Each row is a point. A path goes straight from each point to the next, and from the last back to the first. The post is the endless flat space through its rows: a point in 2 columns, a line in 3, a plane in 4, and so on, so that a path can go around it. How many times does the path go around the post? Going back the other way cancels.

Post, 2 rows:
[[-17  29  28]
 [-12 -42 -13]]
Path (27 x 3):
[[ -1 -38 -54]
 [-44  19  11]
 [-49 -21  34]
 [-43  13  42]
 [-23 -30 -17]
 [  7   5 -22]
 [  5  11   3]
 [-15  81  29]
 [-25 -20  -8]
 [-39  39  64]
 [ -2 -45  12]
 [-43 -34  42]
 [-39  -2  12]
 [-28  -3  -5]
 [-45  19  66]
 [-19  -4  51]
 [ 31  -9  -6]
 [-12  41   7]
 [-31  21  -5]
 [-54  -4  40]
 [-19 -29  52]
 [  8 -47 -17]
 [-10  17 -18]
 [-31 -24 -20]
 [-30  -5  25]
 [  5  -6  51]
 [  2 -55 -27]]
Times around: 3

Post:
[[ 21  22 -12  -7   4  18 -16  48  11]
 [ -3 -45  13  -8  -2  35  20  27  -2]
 [ 16 -65 -17 -26  62  71 -25 -27   9]
 [ 24 -36  15  -9  13  11  40 -24   0]
 [-30  32 -19 -14  -4 -49   2  30   9]
 [-24 -21  32  29  12   0  41  -5  11]
 [ -1  33 -29   8 -29   1 -64  23   1]
 [  7  14  -5  -1   4 -33 -27  50  -7]]
Path (25 x 9):
[[ 51  13  12 -23 -42  18  33  51   7]
 [ 10 -25 -29 -42  39 -15  15   2  41]
 [ 12  -7 -18  -8  -8  42  -9  66  11]
 [ 38 -63   2 -25  21  43  40  88 -33]
 [-46   3  14  23  -9  -3   7 -15   4]
 [  1   7 -30 -45  44 -37   9  19  -3]
 [-27  -3   2  31  -1 -11  38  81 -12]
 [ -6 -35  -5 -11  -2   2  22  16   7]
 [ 41   8  10   4  -8 -29 -57   9  10]
 [  1 -43  23 -41  21  55 -23  74  -4]
 [ 77 -49  26 -38   3 106  35  41 -31]
 [ -6 -30  23  38  83  26  -1  21  -5]
 [-29   4 -34  53  13   4 -84 -10   4]
 [ 23  -5 -10 -16  -7 -14  33 -17  27]
 [-11  -5  48  22  29 -31  15  36  26]
 [-19  -5  40 -12  13  27  -8  47   8]
 [-50 -25 -11  -5  45  -6 -16  10 -16]
 [  1  11 -21  11  21  -7 -62   7 -37]
 [ 30 -30  18  -1  55  11   2 -41  -4]
 [-30   5  15 -37  20   5  -6  65  16]
 [ 23  -2 -17 -32  44 -16 -31  14  22]
 [ 72 -33   5 -29  -2  51  36  77   2]
 [  9 -42 -36 -25  57  -8 -71   5 -22]
 [-22  21 -42 -26  22 -20 -52  25 -16]
 [ 30 -14  29  17 -19  84  -4   1   4]]
Times around: 0
